Each row is a point. A path goes straight from each point to the next, and from the last back to the first. The post is the endless flat space through its rows: a point in 2 columns, a line in 3, a plane in 4, and so on, so that a path can go around it. Count how often the path circles the post. Going back the other way cancels.
(in the rows, 128 means zero)

Post, one row:
[[112 116]]
Path:
[[130 152]
 [186 126]
 [147 108]
 [124  79]
 [ 81  82]
 [ 90 139]
 [134 192]
 [166  99]
 [124  95]
 [152 155]
 [ 93 181]
 [ 69 163]
 [132 165]
 [154 101]
 [114  78]
 [ 87  98]
 [ 79 175]
 [127 137]
 [152 107]
 [110  36]
 [ 75  89]
 [ 94 135]]
Times around: 3

Post:
[[ 92 125 102 113]
 [138  78 193  64]
 [100 131 138 122]]
Path:
[[145  83 127  75]
 [123  61 118 112]
 [111  81 177  68]
 [ 95 115 126  68]
 [108 164 101 106]
 [110  99  69 106]
 [ 85  72  85 111]
 [ 79  76 150 120]
 [ 85 104  84  67]
 [116 141 124  66]
 [176 125 176 108]
 [137  93 186 147]
 [ 55  95 154 104]
 [100 110 194  68]
 [ 98 145 116 109]
 [126 137  99  57]
 [157 139 193 163]
 [107 102 163 154]
 [ 53 124 153 133]
 [ 74 145 159  75]
 [114 179 117 122]
 [146  97 114 137]
 [ 78  99 147 162]
 [ 68 103  95  96]
 [ 86 119 168  78]
 [150 142 150  79]
 [114 126 124  98]]
Times around: 5

Post, 8 rows:
[[ 38 188  96 171  86 109 100 245 145]
 [143 131  78 111 140 147 146 106 125]
 [116 155  62 155  70  96  69  60  80]
 [158 141 142  91 155 116 156 138  92]
 [ 99  80 160 191 120 149 215 122 145]
 [133 140 117  93 155 101  81  97 117]
 [131  98 139  94 112 122 196 101 136]
 [143 110 149  90 108 180 156 126 114]]
Path, 24 rows:
[[139 168 154 148 165 147 122 114 138]
 [ 77 138 162  89 106  83 148  89 166]
 [130 155 118 113 114 147 115 158   7]
 [118  57 149 142 150 131 158 108 112]
 [135 104 126 138  82 141 143 171  61]
 [ 57 103 100 142 105 131  94 153 132]
 [105  91  44 137 151 100 110 137 165]
 [162 154 127 174  94 117 140 122  70]
 [107 179  82 140  90 124 128 106 154]
 [ 63 153 121  84  52 169  90 122 128]
 [111  96 164  75  88 134 162 122  45]
 [136  63 125 191  97 129 155 121  86]
 [134 111 141 178 193 106 122 166 150]
 [129 141 102 188 144 136 165 110 188]
 [105 126 202  86 107  74 165  77 105]
 [ 21  72 114 196 115 173 166 106 152]
 [ 91  79 113 129 138 115 149 127 124]
 [152 153  83  96 117 105 136 176 116]
 [143 157 192 104 116 113  77 142 116]
 [106 176  81 146 180 117 139 124 189]
 [ 90 141 123 149 115 179 143 130  93]
 [ 82  92  84  73 131 110  88  94 112]
 [126 104  40 135 128 125 146 156 108]
 [107 150 155 149 101  78 109 153 102]]
Times around: 4

Post, 13 rows:
[[148 149 157 140  99 116 136 129 131 150 136 121 130 124]
 [102  80 101  91  80 153 110 149 207 134 133  56 116 105]
 [ 25 125 120  83 159 155 109 164  46 166 175  81 100 209]
 [102 157  72  97 148  81  64  92 128 119 128 145 130 118]
 [ 95 149 145 151 124 123 151 141 111 124 140 118 117 183]
 [118 147 100 137 139 140 108 113 132 109 183 154 162 122]
 [165 118 156 160 110 121 118 162  96 119 143 121 117 173]
 [118 114 152 110 134 123 122 114 196 130 154 139 170 109]
 [158 162 154 137 108 100 172 122 101  96  94 133 140  85]
 [134 153 159 146 102 105 120 111 117 107 118 128 111  79]
 [149 136 112 161 158 112 114 152 133 122 164 171 116 116]
 [124 131 147 124 104 119 157 136  97 130 153 149 103 152]
 [108 134 146 121  75 114 132 164 139 130 139 114 143 138]]
Path:
[[183 153 156 196 130 139 110 174  31  91 152 124  62 171]
 [118 200 165 170  87 133 160 164  81 136  97 111  94 147]
 [129 194 123 156 128 107 138 155  66  66 122 133 158 127]
 [136 143 145 125  70 146 148 124  98 134 172 155  78 123]
 [173  99 125 137  80 136 123 136 119  87 101 136  93 138]
 [121  90 119 138  34 105 150  90 107  76 153 152 113  57]
 [155  89 155  93  77  83 132 149 131 127 169 113 209 154]
 [149 171  50 117 109 123 168 134 122  81 189 159 185  97]
 [ 77 116 160  83 128 104  93  80 123 101 176 140 161 120]
 [107 138 165  89 127 127 112 149 145 162 146 106  88 101]
 [135 126 101 109  69  93  52 113 212 116 133 156 113  97]
 [ 94 141 144 117  82  75 170 154 138 152 147 167 210 173]
 [  7 135 133  76 126  73 132  80 136 152 141 103 102  84]
 [121 117 148  64 120 122 177 138 144 138 169 123 159 170]
 [105 129 170 103  97 104 131 129 175 155 137  90 168 167]
 [130  97  37  82 151 121 161 112 117 153 218 204 119 149]
 [138 101 134 120  73 149 132 162  90 137 177 178 129  68]
 [150 136 186 144  87  53 131 174  81 141  97 100 141 183]
 [ 72 117  88 156 171 112  87 169 166  92 151  96 136 208]
 [110 157 178 109 127 111  92 143 158 117 118 108 139 197]
 [ 72 201 214  81  23 139 154 115 100 166 125 123 199 109]
 [120  85  99 146 139  93  77  61 135 100 122 100  65 126]
 [183 115 159 149 117  50 119 186  72 158 116  97  81 164]]
Times around: 3
